Each point is reached from the start by the listed moves, each made once or not at all, plus a little noise. Is the number of moves made odd or even? Then give how often each move was made.

Moves:
(1): [ 88 -12 -41  33 -44]
(2): [ -1  54 -23 -14  -6]
(3): [ 48  12  73 -28  -7]
Start: [-18  38  11 -18  26]
Points:
[ 28  53  83 -47  17] => odd (0, 0, 1)
[ 75  25 -27  16 -19] => odd (1, 0, 0)

Moves:
(1): [ 59  13   6  -9 -22   0 -13 -10  -5   6  13]
(2): [ -1  75 -12   2   9 -32 -12  15  -9 -22 -14]
(3): [ 18   8  62   6  40 -23 -11  -3 -15  -5 -23]
(4): [ -1  -8   3  53   2 -10  11 -22  13  14  -2]
(5): [ 15 -18 -46   8  92 -20 -12 -27 -14  -5  15]
(6): [  3  18   7   4   6  56  -4 -20  20 -29  14]
(7): [23 -2 11  6 -3 -7 65  3 13 11 -8]
(8): [  1  -7 -23  21   4  17 -13  64   5 -23 -17]
Start: [-10  -8   6  46 -27  -7   1 -32  15  -8 -14]
Points:
[ 25 -25  -5  81 107 -31 -37   3 -13 -40 -38] => odd (0, 0, 1, 0, 1, 0, 0, 1)
[  7  68  35  72  29 -47 -36  44  -6 -59 -68] => odd (0, 1, 1, 0, 0, 0, 0, 1)
[ 28  70  -9  86 121 -10 -52  -1   3 -90 -42] => odd (0, 1, 1, 0, 1, 1, 0, 1)

Moves:
(1): [ 11  37  22 -15  22  -2   4 -19 -13  17   8 -30 -14   4 -21 -21  -4]
(2): [ -7   4  23   9  16  17 -19  -9 -11 -12 -15  15 -25  13   7  26 -23]
(3): [  3 -16  10 -14   2   8   1   5   2  -4 -15   2  -1   8  -1  -8 -29]
(4): [ 12 -10   8  19  -3   4   9   6 -25  -6  21 -43   6   5 -13  24 -22]
(5): [ 16   3   3 -12  36 -19  18   0  15   6 -39  -7  14   4  25   0   3]
(6): [ 32 -15   7 -15   9   3  21   8 -27  -9   8  20   5  -5  -5   6  12]
(7): [-13   9  -8  -8  -4 -23   8   0 -24  22   8  33 -24 -44 -34   6  -3]
(8): [  9  15 -24 -26  -7   0 -15  28  -3   0 -11  20  -1   3   2   8 -10]
(9): [ 13   1   4 -14 -10  23  15   6  13  14  -5   6   8   8   3   7  -9]
(10): [  4 -15  10  10  27  -5 -19 -15 -38  42  25   9 -18   3   2  10 -20]
(11): [ 1 10  2  0  5  5 25 11  8  5 33  5 -2 13  7  1 -7]
(12): [ 20 -11 -14  29   0 -13  -2 -14  20   2  -3  38  -9   2  -3   8  -6]
(13): [ -8  -3  25  -6 -17 -26 -17  29 -18 -13 -27   6  17   9 -16  -1   9]
(14): [ -1   3 -26   1  -4  -4   8   4 -29   5 -12  -3 -20  28  19   7  12]
Start: [  7 -11   9   3 -11  21  22  -5  13 -18  10  -1 -15   8  19  15  22]
Points:
[ 11  28   7 -33  31   6  41  31   0   4 -15  66 -49  -2  26  54 -18] => odd (0, 1, 0, 0, 1, 0, 1, 1, 0, 0, 1, 0, 0, 0)
[ 46  19  42  14  62   9  25 -49  25  -5 -38  17 -50  34  28  28  -8] => even (1, 1, 0, 0, 1, 0, 0, 0, 0, 0, 0, 1, 0, 0)
[  38   29   72   -9   54   -9   53   10 -106   63    5   -7  -77   51
    2   77  -37] => even (1, 1, 0, 1, 1, 0, 1, 0, 1, 1, 1, 0, 1, 1)
[100  10  22   0  42  52  48   3 -95  41  65  37 -86  81  18  89 -53] => even (1, 1, 0, 1, 0, 1, 0, 1, 1, 1, 1, 1, 0, 1)
[106 -51  62 -16  47  18  42  52 -54   6 -18  67 -22  69  26  94 -80] => odd (0, 1, 1, 1, 1, 1, 0, 1, 1, 1, 1, 1, 1, 0)
[ 81 -74  58  27  27  61  30 -12 -57   8  25  45 -51  40  10  87 -74] => odd (0, 1, 1, 1, 0, 1, 0, 0, 1, 1, 0, 1, 0, 0)
[ 92  39 -29 -60  37 -13 101  24 -24  44  -7  80 -55  20  13  36  14] => odd (1, 0, 0, 0, 1, 1, 1, 1, 1, 0, 1, 1, 0, 1)
[ 64   7  -3 -21  43  -4  60  23  -7  -9  -5 121 -57  -5  16  68  -9] => odd (0, 1, 0, 0, 1, 1, 1, 1, 0, 0, 1, 1, 0, 0)
